Each row is a point. Each copy is the shape, with its points in the same order, turned, moved and blurred by noise. Some copies are also mirrored. Which?
In the rows, 128 means zero.

Shape (7 x 2)
[[122  53]
 [109 157]
 [102 156]
 [122 174]
 [ 99 165]
 [205 156]
 [114 156]]
Copy 1 (7 x 2)
[[109  58]
 [149 155]
 [156 149]
 [143 174]
 [160 159]
 [ 55 181]
 [143 153]]
Copy 1 is: mirrored
Copy 2 (7 x 2)
[[182 204]
 [103 144]
 [102 142]
 [ 98 115]
 [ 88 137]
 [174  72]
 [107 137]]
Copy 2 is: mirrored

Shape (9 x 4)
[[100 129 107 118]
 [172  90 120 151]
 [130 138 155 150]
 [120 129 107 148]
 [100   7 139 111]
 [131 143 107 145]
 [116 151  90 136]
 [176 144 119 129]
 [124 133  97 152]]
Copy 1 (9 x 4)
[[135 114  84 122]
 [206 108 141 132]
 [150 150 132 143]
 [168 125  96 132]
 [144  13 148 176]
 [166 142  95 119]
 [158 134  76 106]
 [183 148 132  97]
 [171 128  88 128]]
Copy 1 is: only turned
Copy 2 (9 x 4)
[[116 152 152 129]
 [165  78 155 135]
 [114 103 111 146]
 [127 128 150 156]
 [102  76 208  51]
 [135 132 137 159]
 [131 158 146 160]
 [176 121 113 147]
 [130 133 154 161]]
Copy 2 is: mirrored

Shape (13 x 8)
[[ 90 104 110 185 118 137 166  77]
 [ 90 120  98 104 122 138  45 115]
 [121 130 129 105 118 136  92 118]
 [113 109 145 106 129 120 157 120]
 [123 127 100 144 102 103 161 102]
 [154 135 109 202 113 125 147 118]
 [ 93 124 201 161 103  68  44  96]
 [100 126 128 130 141 114 116 126]
 [136 126 116 109  91 138 134 125]
 [238 101 113 125 100 114 137 130]
 [ 90 119 108 129 109 115 138 127]
 [105 104 116 149 101 144 163 135]
 [140 145 116 104 110 144 123 115]]
Copy 1 (13 x 8)
[[ 81  82 135 169 118 179 141 103]
 [ 92 160  57 127 124 100  97  83]
 [116 161 106 123 119 111 127  93]
 [119 129 144 102 120 146 142 117]
 [106 101 128 151 106 127 173 136]
 [119 107 158 209 124 117 134 128]
 [ 12 164 169 118 110  72  98  77]
 [ 94 140 121 125 136 132 119 119]
 [141 134 124 134  92 121 147 113]
 [193  91 164 150 121  49 145 113]
 [ 98 125 105 126 101 142 131 132]
 [125 108 134 148  88 160 124 125]
 [143 154 113 139 113 119 157 102]]
Copy 1 is: only turned
Copy 2 (13 x 8)
[[ 93  83 149 106 112 131 193 113]
 [145  75 101 111 129 156  71 154]
 [151 121 115 113 124 143 100 125]
 [123 146 128 107 136  98 141 115]
 [129 103 118 100  90  99 164  95]
 [129 105 124 161  70 138 183  95]
 [170  65 197 166 158 119  69  91]
 [142 107 125 128 128 112 129 141]
 [131 141 110 100  93 129 120 105]
 [134 163  55 157  87 134 134  36]
 [118 105 127 104 103 101 131 134]
 [ 90 131 134 113  88 117 152 124]
 [156 139 104  98 103 143 125 117]]
Copy 2 is: mirrored
Copy 3 (13 x 8)
[[147 122 133 198  95 128 137  89]
 [ 44 133 157 129 120 101  89 138]
 [ 83 144 146 108 109 116 120 129]
 [134 117 135 112  83 116 153 126]
 [144 138  96 154  93  85 129 111]
 [187 162 116 166 135 119  98 116]
 [118 157 249 113 126  44 111 113]
 [114 124 154 140 117 101 131 154]
 [116 142 110 114  86 121 110 119]
 [165 144  63  55 148 123  89  94]
 [119 133 121 153  82  91 124 140]
 [152 124 115 156  72 123 112 127]
 [104 159 108 112  99 123 118 129]]
Copy 3 is: only turned
